Each row of a before or after table is a point. The points were changed in one or more steps. Then noise was added and the rows were shuffled. The steps act on how far a point lies along the listed directions, d1 being the first. Name the steps. A step turns or swaps two directions, mirrors them in a line or flattens them onto one, adds a multiple of one to another, or multiplies one. Angles are multiples of 10 degrees, from the lower direction toward the higher: turns from -170 to 170, lines from 10 to 170 but not 90. Use the fewest steps. Two steps may share a direction if one is a turn and the other turns, adds or multiplies; they go together, in the order done. Otherwise the lowest direction goes first.
In the rows, zero is written as 128.

Directions:
(1): [142  84]
(2): [ 84 114]
Before (8 x 2)
[[125 153]
 [121 182]
 [162 140]
 [149 104]
 [ 68 169]
 [ 90 180]
 [143 143]
 [130  96]]
After (8 x 2)
[[125  99]
 [148 140]
 [ 94 188]
 [131 156]
 [163 137]
 [143  96]
 [ 80 177]
 [133 181]]
Steps: turn d1 and d2 by 10 degrees

Directions:
(1): [181 124 101 140 168 159]
(2): [148 131 101 111  65 158]
(3): [111 100 168 114 135 186]
(4): [118 182 123  76 149 140]
Before (8 x 6)
[[121 136 114 153  61  93]
 [108 186 138  71 170 125]
 [131 120 135 145  71 127]
 [113 119 154 159 130  54]
 [154 105 100 152 104 153]
 [100 110 153 141 166  74]
 [144 146 144 125 172 106]
 [151 200 109  85 114 134]]
After (8 x 6)
[[153 116  99 144 110 151]
 [115 103 161 173 128  56]
 [105 183 142  73 171 126]
 [151 205 108  81 121 128]
 [125 126 117 169  65  83]
 [ 98  96 160 144 163  78]
 [132 114 133 156  71 119]
 [144 151 147 117 177 113]]
Steps: add 0.5 times d1 to d4; turn d2 and d3 by -10 degrees

Directions:
(1): [177 102 124  97 100  66 121 114 152]
(2): [118  55  76 124 124 150 117 129 102]
(3): [ 74 144 115 107 128  80  87 166 112]
(4): [110  99 181 117 127 104 172 121  74]
(5): [ 92 126 113 191 102  96 136  82 140]
(6): [120 136 118  98 189 120 111  63 121]
Before (11 x 9)
[[111 136 103 210  78 103 156 108 162]
 [141 120 113 144  82 139 131 135 121]
 [ 89 132 142 179 142 115 161  39 115]
 [ 64 164 121  97  95  36 105 166  91]
 [111 170 138 148  93 135 139 156 150]
 [137 189  84 157 121 149  97 145 210]
 [ 83 113 139 127 107 127 128 167 113]
 [103  16  51 139  75 130 116 158  96]
 [120 106 139 133 158 131 144 100  90]
 [122 117 123 151 124 122 135  91 123]
 [118  67 118  92 140 104 145  90 124]]
After (11 x 9)
[[161 131  89  82 100 100 107 140 136]
 [118 145 119 122 142 141 107 109 159]
 [160 162 159 108 123 189 133 207 133]
 [136 162 131 116 142 128 108  91 114]
 [150 151 149 119 126 136 128 146 135]
 [128 148 140 133  86  96 140 157 185]
 [132 230 176 135 141  65 127  67 182]
 [120 118 109  81 159 160 123 107 119]
 [136 147 127 164 112 141 127 162 149]
 [108  86 170  78 169 122 168 101  70]
 [160 170 157  53 189 137 131 141 119]]
Steps: flatten d1 and d3 onto the line at 20 degrees; turn d2 and d5 by 150 degrees; turn d4 and d6 by -160 degrees

Directions:
(1): [159 211 137 106 121 139 112 126 122 137 134  68]
(2): [161 145 165  83 117 116 143 111 144  68  96 174]
Before (9 x 12)
[[170 195 128 109 111 149 107 119 111 149 147  68]
 [125  94 114 103 121 125 130 142 133 121 119 162]
 [144 148 123 135 111 131 127 111 102 152 131  82]
 [154 173 146  77 135 118 132 112 120  97 129 154]
 [141 198 118 143 127 133 120 132 135 159 137  63]
 [113  72 131 146 128 133 138 134 121 129 145 147]
 [118 111 101 125 135 141 143 123 152 110  97 175]
 [192 204 208  26 111 102 140  93 137  45  83 169]
 [131  95 131 129 131 118 134 131 148 123 112 169]]
After (9 x 12)
[[207 213 222  14 107 101 142  82 144  20  73 189]
 [116  84 106 116 119 130 129 147 136 137 125 147]
 [191 213 154  74 109 140 117 105 125 111 120  97]
 [157 147 134 121 101 128 129 110 108 134 124  98]
 [123  83 119 148 132 127 132 132 135 141 125 156]
 [156 177 157  67 132 111 133 108 120  88 117 165]
 [164 206 138 118 119 129 129 124 146 123 120  87]
 [100  64 121 163 130 136 133 138 124 146 156 136]
 [110 105  90 139 137 142 137 125 148 126 103 160]]
Steps: add 0.7 times d1 to d2

Directions:
(1): [103 150  85 151 127  97  98 133 182  85  73 123 167 132 159 101  92  95]
(2): [ 67 163 185  92 138 110  94 113 134  91 163 156  82 117 123 115 133  86]
Before (10 x 18)
[[136 101  48 162 115 111 131 134 158  96  42 108 192 137 124 122  79 122]
 [  7 175 171  89 142  70  38 125 163  34 111 180 115 106 141  97  86  16]
 [152 122 139 143 114 130 153 128 115 149 141 141 115 134 123 148 148 141]
 [ 91 154 203  81 138 139 128 135 101 137 189 163  85 132 131 124 153 112]
 [ 83 145 134 129 142  92 112 138 158  68 104 134 146 116 151  90 122  90]
 [155  88 111 135 129 157 187 122  95 170 133 120 168 139 119 128 130 154]
 [158 110  96 141 126 125 137 123 103 147 113 102 160 116 113 138 127 135]
 [ 83 165 145 132 127 110 100 127 151  93 109 147 116 135 129  94 114 121]
 [121 133 128 145 114 118 124 125 150 121 153 125 145 129 146 136 105 111]
 [ 86 147 223  84 150  93 102 117 113 124 190 176  59  98 102 142 156 108]]
After (10 x 18)
[[158 116 121 153 115 126 153 130 126 148 127 135 131 139 129 145 142 142]
 [143 137  75 159 128 121 135 162 162 132  80 116 194 158 179 101  96 123]
 [ 87 157 137 133 123 109  96 126 156  94 106 142 120 136 129  97 109 120]
 [ 88 116 204  68 132 132 127 102  81 107 177 159  62 112  68 151 142 111]
 [ 75 147 159 116 146  99 112 134 149  66 123 140 127 116 142  92 131  87]
 [147 129  55 180 134  69 108 146 189 117  51 120 194 126 158 116  87 116]
 [144 117 139 115 125 130 133 111  86 150 147 114 125 113  99 141 147 130]
 [117 132 139 138 119 118 121 125 144 118 163 130 130 129 137 138 111 108]
 [141  90 135 119 131 161 183 120  78 172 155 127 149 138 108 132 136 154]
 [ 27 167 118 117 140  68  42 133 190  29  72 161 150 115 156  91  61  21]]
Steps: swap d1 and d2

Directions:
(1): [139 103  98  95 149 168 169  80  75 130 100  89 114 109  84 180  82 132
 160 198 154 151 138 131 142 110 122 102  75 155 112 139]
(2): [109  80  94 123 134 136 147 135 111 179 103 159  99 185 111 111 136 163
  68 150 100 114 121 142 104 130  59 159 116 119 118  46]
(3): [ 76 113  92 120 145 120  37 129 146  85  72 101 112 131  99 102  83 122
  83 124  94 160 148 153  87 105 136 120 121 107 114 180]
(4): [123 117 186 223 162 128 180 132 127 112  99 118 107 100  72  93 122 117
 122  99 136 117 121 130  74  92 113  87 126 166 167 118]
Before (11 x 32)
[[ 68  88  82 162 174 140 100 117 104 148  48 119 109 142  59  84  92 125
   62 144  86 128 144 161  83  83 101 116  95 137 123 122]
 [115 112 134 179 143 129 149 132 117 141 104 122 116 142 102 108 127 133
  102 111 116 128 105 123  88 129 105 121 133 137 140  96]
 [ 86  90  83 128 172 151 108  91 112  96  50  76  96 114  73 142  65 134
  100 163 126 168 150 156  98 104 145  99  90 137 121 180]
 [ 66  80 113 166 131 128 108 133 123 105  69 112 123 145  83  93  85 160
   68 125  99 146 152 136  73  99  96 116  94 118 122 126]
 [116 127 125 160 156 142 117 116 131  76  75  77 116  84  89 125  82  93
  148 122 148 151 129 154  98  91 163  89  98 160 130 205]
 [154 173 170 144  95 106 140 153 141 113 176 127 153  82 158 125 148 104
  182  83 166 125 126 105 149 126 177 122 133 124 148 170]
 [142 135 164 131 127 119 101 111 138  95 124 121 110  88 145 110 106  87
  158 113 126 117 147 129 123 124 145 114 115 142 138 152]
 [146 123 142 125 140 147 154  91 104  98 147 102 142  78 136 177 100  97
  188 155 173 151 141 119 141 128 158  96 116 156 115 172]
 [136 145 158 121 103 123 134 125 131 134 148 166 139 151 140 150 153 125
  131 147 142 127 117 131 154 140 116 151 131 115 136  80]
 [123 172 129 104 108 121  63 113 152  79 115  90 131  90 135 140  93 100
  173 123 118 157 159 127 133 115 198 104 144 126 126 231]
 [132 138 131 104 119 123 152 133 126 129 136 136 140 133 161 135 167 128
  126 120 115 119 113 113 149 138 118 151 146 114 117 118]]
After (11 x 32)
[[145 148 157 112 120 118  82 107 141  84 131 113 121  79 158 122 102  81
  173 115 131 125 151 126 138 130 165 114 117 135 131 178]
 [100 121  63  69 122 127  63 118 142 122 113 119 128 150 161 147 114 143
   98 142 112 153 144 144 148 154 159 155 130  91 101 165]
 [ 69  90  26  78 136 133  54 128 111 185  80 153 123 193 122 101 116 148
   44 161  64 126 144 161 128 124  92 174 106  92  87  96]
 [161 209 147  80  83 118  80 111 155  79 168  95 162  69 180 170 118  88
  227 119 145 150 154 107 184 139 235 107 158 127 127 250]
 [ 69  81  60  84  99 128  72 136 122 137  96 134 137 185 134 118 101 179
   59 151  85 148 152 134 116 134  91 164  97  81  87 108]
 [131 132 174 159 122 129 158 121 123 128 126 158 124 141 106 138 142 122
  126 144 145 125 116 135 128 120 103 132 122 133 149  74]
 [139 150 174 157 133 121 122 114 141  71 160 107 155  65 155 147 116  81
  185 105 165 146 139 115 129 130 184  93 149 148 131 201]
 [118 160 100  99 118 123  48 131 159  69 112  91 146  97 155 136  99  89
  155 109 137 158 134 149 139 125 199 121 124 121 108 239]
 [133 129 147 134 135 130 182 127 115 127 121 127 129 122 133 130 159 126
  130 122 124 118 112 115 133 122 109 131 136 133 129 110]
 [150 179 184 164 114 112 136 138 137  77 155  93 152  43 128 129 119  85
  203  84 179 142 136 107 136 103 203  88 121 141 156 219]
 [ 95 100  95 143 140 131 105 129 116 140  87 119 110 162 102 110 110 141
   78 128  98 143 114 135  86 131  99 135 125 117 119 105]]
Steps: multiply d1 by 0; multiply d2 by 1.6; turn d3 and d4 by -70 degrees
